Each row is a point. The points of each table are mixes of a few directions, plus a little noise. How many directions does each table use, and how many do they share? Where both have some left over, give the other angles between the two spaces (their principal angles), to ten degrees, smallest first.

First, 7 rows:
|   1 |  19 |   7 |
|   0 |  18 |   7 |
|   0 |  18 |   7 |
|  -1 | -23 |  -8 |
|   1 |  22 |   7 |
|   0 |   7 |   2 |
|  -3 | -60 | -21 |
Second:
| -20 |   7 |  -4 |
|   4 |   0 |  14 |
|  -1 |  -3 | -44 |
|  18 |  -6 |  19 |
|   6 |  -5 | -38 |
|  -9 |   5 |  23 |
|   2 |   1 |  30 |
Directions: first 1, second 2, shared 0; angles 60

First:
| -10 |  12 | -25 |  43 |   4 |  23 |
| -20 | -22 |  -5 |  45 |  15 |  28 |
|  -3 |  -3 |  -2 |  17 |   3 | -60 |
|  25 | -22 |  20 |   4 | -11 |  31 |
|  19 |  26 |   4 | -52 | -16 | -27 |
| -12 |  10 |   8 | -57 |   5 |   5 |
Second, 7 rows:
| -20 |  -7 |  -9 |   7 |   2 |  -5 |
|   0 |  -8 |  15 | -18 |   7 |   7 |
| -46 |  -3 | -33 |  13 |  -2 | -14 |
|  42 |  34 |  15 | -42 |  -7 |  13 |
|  18 |  -4 |  28 | -31 |   8 |  13 |
| -34 |  27 | -54 |  20 | -18 | -20 |
|  42 | -40 |  38 |  52 |  11 |   5 |
Directions: first 4, second 3, shared 2; angles 30

First, 9 rows:
|  13 |   6 |  42 |   8 |  -1 | -13 |  15 |   5 |  22 |
| -43 | -37 | -48 | -19 |  -5 | -17 | -15 |  32 | -26 |
|  12 |  13 |  15 | -31 |   2 | -45 | -27 |   9 |  -7 |
|  13 |  41 |  56 |  20 |   5 |  13 |  44 |   1 |  18 |
| -17 | -36 | -38 |   3 | -15 |  25 |   7 |   6 |  -4 |
|  -7 |  11 | -17 |   6 |  18 |  -4 | -22 | -16 | -14 |
|  60 | -20 |  28 | -20 | -25 | -15 | -23 | -19 |  34 |
| -42 |   1 | -33 |  35 |  25 |  25 |   8 |  -8 | -16 |
|  11 |  21 |  -4 |  -3 |  -4 |  27 |  13 | -13 |  -7 |
Second (7 x 9):
| -35 |  -9 | -17 |  13 | -11 |  -7 |  -2 | -20 |  44 |
|   7 |  12 |  22 | -43 |  -3 |  27 | -35 | -10 | -12 |
|  54 | -39 |  31 | -20 | -12 |  -8 | -13 |  26 | -13 |
| -40 | -28 | -10 |  30 |  -4 | -24 | -12 | -20 |  59 |
| -10 |   8 | -31 |  13 |  12 | -13 |  21 |  20 | -32 |
|  -1 |  37 | -20 |   9 |   0 |  16 |  41 |   0 | -17 |
|  24 |  19 |  26 |  -1 |  20 |   9 |  -2 |   5 | -29 |
Directions: first 5, second 5, shared 3; angles 50, 70

First (10 x 14):
| -27 |  12 |  32 | -21 |  14 | -30 | -17 |   3 |   1 |  19 |  13 |  -3 |   2 | -25 |
| -20 |  29 | -57 |  27 |  21 |  56 |   7 |  18 | -12 | -38 | -34 |  17 |  16 |   7 |
|  12 |  14 |  59 |  -8 |  16 | -47 |  -6 | -21 | -14 |  22 |  -6 |  -4 |   6 |  20 |
|  -5 |  11 | -12 |   9 |   6 |  10 |   2 |   4 |  -6 | -11 | -15 |   3 |   6 |   9 |
|  25 | -11 | -13 |  11 |   7 |  27 |  16 |  -5 |   1 |   7 |  21 |  11 |  -9 |  -2 |
|  23 | -19 |  18 |  -3 | -12 | -16 |   6 |  -8 |   4 |  25 |  20 |  -2 | -14 |  -1 |
|  43 | -18 |   0 |   2 |   1 |  17 |  11 | -23 |   8 | -11 |  15 |  -2 |  -3 |  22 |
|   0 | -11 | -11 |   7 | -21 |  -1 |   4 |   9 |   2 |   7 |  -3 |  -3 |  -9 |  -2 |
| -18 |  -7 |  12 |   7 | -47 | -50 |  -3 |  19 | -10 |  32 | -28 | -13 | -13 |   1 |
| -33 |   0 | -29 | -32 |  17 |  35 | -23 |   5 |  28 | -51 |  18 |  -7 |  15 | -27 |
Second (8 x 14):
| -26 |  13 |  -9 |  -1 |  15 |   0 |   2 |   5 |  -4 | -12 | -15 |   6 |   6 |  -7 |
|  60 | -14 |  39 |   8 | -36 | -14 | -16 |  -8 |  -3 |  41 |  27 | -18 |  -6 |  25 |
|  48 | -40 |   9 |  -7 | -53 |  -1 | -15 |  -6 |  20 |  10 |  30 | -26 | -11 |  14 |
|   1 |  17 | -17 |  35 | -16 |   6 |   6 |  19 | -24 |  14 | -33 |   6 |   1 |  18 |
| -31 |   9 |  -8 | -12 |  22 |   0 |   1 |   1 |   3 | -19 |  -8 |   6 |   6 | -14 |
|  21 |   3 |  -8 |  26 |  27 |  17 |  36 |  -9 | -15 |  19 |   4 |  27 | -11 |   3 |
| -53 |  10 |   3 | -37 |  20 | -14 | -21 |   2 |  16 | -35 |  -6 |  -9 |  15 | -23 |
| -21 |   1 | -10 | -12 |  21 |   5 |   7 |  -4 |   6 | -17 |   0 |   8 |   1 | -14 |
Directions: first 5, second 4, shared 3; angles 40

First, 8 rows:
|  23 |  23 |  14 |  -6 |  26 |  15 | -35 |   0 | -44 |   6 |  28 | -36 | -31 | -24 |   7 |  -1 |   0 | -50 |  -3 |  60 |
|   5 |  55 |  39 |   7 |   3 | -13 |  -1 |  16 |  10 | -20 |   0 |   4 |   8 |  -7 |  -6 |  -6 |   7 | -35 |  10 |  26 |
| -19 |  23 |  22 |   9 | -29 | -25 |  18 |   7 |  51 | -33 | -11 |  30 |  43 |  14 | -18 | -15 |   8 |  20 |   7 | -50 |
|   4 |  -9 | -16 |   7 |  17 |   4 |  26 |  11 |  -9 |  27 | -32 |  13 | -20 |   8 |  19 |  24 |  -4 |   0 |   7 |  30 |
| -18 | -10 |  -8 |   9 | -19 | -15 |  39 |   8 |  39 |  -5 | -36 |  38 |  25 |  23 |  -2 |   7 |   1 |  37 |   7 | -40 |
|  -5 | -54 | -35 | -12 |  -5 |  14 | -12 | -22 | -13 |  14 |  14 | -14 |  -7 |   2 |   1 |  -1 |  -7 |  32 | -15 | -31 |
|  -6 | -34 | -22 |  -5 |  -8 |   6 |   0 | -10 |   0 |   7 |   4 |  -1 |   1 |   5 |   1 |  -1 |  -5 |  26 |  -8 | -26 |
|  16 |   6 |   5 |  -9 |  14 |  14 | -36 |  -9 | -34 |   2 |  33 | -35 | -19 | -19 |   1 |  -7 |   0 | -31 |  -6 |  29 |
Second, 10 rows:
|  16 |  17 |  31 |  -2 |  16 |  -7 | -31 |   0 |   6 |  -4 |  34 |   9 |   7 |  16 | -22 |  -8 |  17 | -12 |  29 |   6 |
|   6 |  13 |  -4 |  27 |   6 |   8 |  12 |  22 | -14 |  26 |  -4 | -10 | -35 |  19 |  15 |  13 |   0 | -16 | -11 |  25 |
| -11 | -14 | -14 |  -8 | -11 |   1 |  12 |  -8 |   1 |  -8 | -16 |   0 |  10 | -15 |   6 |   0 |  -9 |  12 | -10 | -13 |
|  -7 | -15 |   6 | -32 |  -5 |  -9 | -16 | -27 |  16 | -32 |   7 |  12 |  43 | -22 | -18 | -16 |   2 |  19 |  16 | -29 |
|   1 |   8 | -18 |  33 |  -1 |  12 |  28 |  26 | -19 |  33 | -20 | -16 | -45 |  15 |  26 |  20 |  -8 | -15 | -26 |  26 |
|  -2 |   3 | -18 |  25 |  -4 |  10 |  27 |  19 | -15 |  26 | -21 | -14 | -34 |   8 |  23 |  16 |  -9 |  -8 | -24 |  18 |
|  25 |  25 |  52 |  -9 |  27 | -13 | -57 |  -4 |  15 | -14 |  60 |  17 |  19 |  23 | -42 | -17 |  31 | -16 |  52 |   5 |
| -17 | -20 | -22 | -14 | -16 |   1 |  18 | -13 |   2 | -11 | -25 |  -1 |  15 | -24 |  10 |  -1 | -13 |  19 | -16 | -20 |
|   2 |  -4 |  28 | -36 |   6 | -15 | -40 | -29 |  21 | -37 |  31 |  20 |  51 | -14 | -36 | -23 |  15 |  13 |  36 | -27 |
| -15 | -13 | -40 |  19 | -17 |  13 |  48 |  14 | -17 |  22 | -47 | -18 | -31 |  -7 |  37 |  19 | -23 |   5 | -44 |   8 |
Directions: first 3, second 2, shared 0; angles 40, 50

First, 8 rows:
| -12 |  -6 | -24 |   6 | -10 |   2 |  -9 |   6 |   1 |  13 |  -6 | -15 |  -1 | -11 | -10 |  -2 |  -8 |  12 |  12 |   2 |   6 | -13 | -16 | -12 |  -8 |  -3 |  -6 | -11 |   8 |  -3 |  -2 |  -5 |
|  -1 |   1 |   0 |   3 |  24 | -11 |  11 | -24 | -26 |  -1 |   0 |  -6 |   0 |  17 |  11 |  -2 |  -4 | -12 |  13 |   4 |  -5 |  12 |  11 |  18 |   3 | -34 | -19 |   1 |   8 |  -8 |   1 | -16 |
| -15 |  -5 | -22 |  28 |  -8 | -11 | -13 | -10 |  -9 |  15 |   6 | -11 |  -8 |   1 | -20 |   6 | -14 |  18 |  -1 |   5 |  16 |  10 | -26 |   1 |  -4 |   2 |   5 | -13 |   1 | -17 |  -4 |  -1 |
|   5 |   4 |  -6 | -13 |  -2 |  14 |   5 |  32 |  12 |   5 |  -5 |  -3 |  24 |   2 |   9 |  -6 |   5 |   5 |   2 |   2 |  11 | -17 |   8 | -19 | -12 |   1 |  -5 |  -3 |   0 |   1 |  -7 | -12 |
|  19 |   8 |  39 | -16 |  19 |  -3 |  16 | -15 |  -4 | -23 |   5 |  21 |  -2 |  12 |  19 |   1 |  14 | -25 | -11 |  -5 | -20 |  15 |  29 |  21 |  15 |  -3 |   3 |  19 |  -7 |  10 |   7 |   8 |
|   1 |  -6 |  12 | -14 |  -8 |   2 |  -6 | -19 |   6 | -13 |  -8 |   5 | -26 | -26 |  -1 |   0 |   4 | -14 |   7 |  -9 | -30 |  -8 |   0 |   6 |  13 |   6 |   1 |  10 |   4 |  22 |  13 |  21 |
|  -3 |  -6 |  -4 |  -2 | -28 |  10 | -17 |  15 |  25 |   1 |  -3 |   3 | -11 | -28 | -16 |   3 |   2 |  11 |  -7 |  -6 |  -3 | -15 | -17 | -16 |  -1 |  34 |  18 |  -1 |  -4 |  12 |   3 |  22 |
|   7 |  10 |   5 |   9 |  14 |  -2 |  12 |  15 |  -6 |   3 |  11 |   5 |  26 |  30 |   7 |   1 |   2 |   5 | -15 |   7 |  24 |  15 |  11 |   1 |  -7 |  -3 |   4 |  -3 |  -9 | -19 | -11 | -16 |
Second, 9 rows:
|  12 |  28 | -19 |  -1 | -15 | -13 |  21 |  -6 | -12 |  19 |  11 |  11 |   5 |   8 |  45 |   8 |  15 |   3 |  27 |  11 |   2 | -22 | -20 |   8 | -28 | -44 |   6 |  32 |  10 | -10 | -11 | -60 |
|  -9 | -16 |  -2 |  -4 |   4 |  12 | -12 |  12 |   9 |  -3 | -11 | -13 |   2 | -10 | -22 |  -7 |  -9 |   2 |  -4 |  -4 |   1 |  -2 |   7 | -14 |   8 |  17 | -10 | -20 |   0 |   6 |   4 |  24 |
|   9 |  21 | -16 |  -1 | -12 |  -9 |  16 |  -3 |  -8 |  15 |   7 |   7 |   5 |   5 |  34 |   5 |  11 |   3 |  21 |   8 |   2 | -18 | -15 |   4 | -22 | -33 |   3 |  22 |   9 |  -7 |  -9 | -45 |
|  13 |  14 |  25 |  11 |   6 | -18 |  12 | -26 | -12 |  -9 |  19 |  24 | -10 |  19 |  14 |  12 |  10 |  -9 | -16 |   1 |  -5 |  25 |   2 |  28 |   7 |  -3 |  20 |  22 | -10 |  -7 |   0 |  -3 |
| -10 | -18 |   1 |  -3 |   6 |  12 | -14 |  12 |  10 |  -6 | -11 | -13 |   0 | -10 | -26 |  -7 | -10 |   2 |  -8 |  -5 |   1 |   2 |   9 | -13 |  11 |  21 |  -9 | -22 |  -2 |   7 |   6 |  29 |
|  -2 |  -6 |   5 |   1 |   4 |   2 |  -5 |   0 |   3 |  -5 |  -1 |  -2 |  -2 |  -1 | -10 |  -2 |  -3 |  -1 |  -7 |  -2 |   0 |   6 |   5 |  -1 |   7 |  10 |   0 |  -7 |  -3 |   2 |   3 |  14 |
|   3 |  -3 |  20 |   6 |   8 |  -5 |  -2 | -12 |  -2 | -11 |   6 |   9 |  -7 |   7 | -10 |   3 |  -1 |  -6 | -18 |  -3 |  -3 |  21 |   8 |  12 |  14 |  15 |   9 |   0 |  -9 |   0 |   5 |  21 |
|  -8 | -12 |  -9 |  -5 |   0 |  11 |  -9 |  14 |   8 |   1 | -11 | -13 |   3 | -10 | -14 |  -7 |  -7 |   4 |   3 |  -2 |   2 |  -9 |   2 | -15 |   1 |   8 | -11 | -16 |   3 |   5 |   2 |  11 |
|  -6 |  -9 |  -5 |  -3 |   1 |   8 |  -7 |   9 |   6 |   0 |  -8 |  -9 |   2 |  -7 | -11 |  -5 |  -5 |   2 |   1 |  -2 |   1 |  -4 |   2 | -10 |   2 |   7 |  -7 | -12 |   2 |   3 |   1 |  10 |
Directions: first 4, second 2, shared 1; angles 60
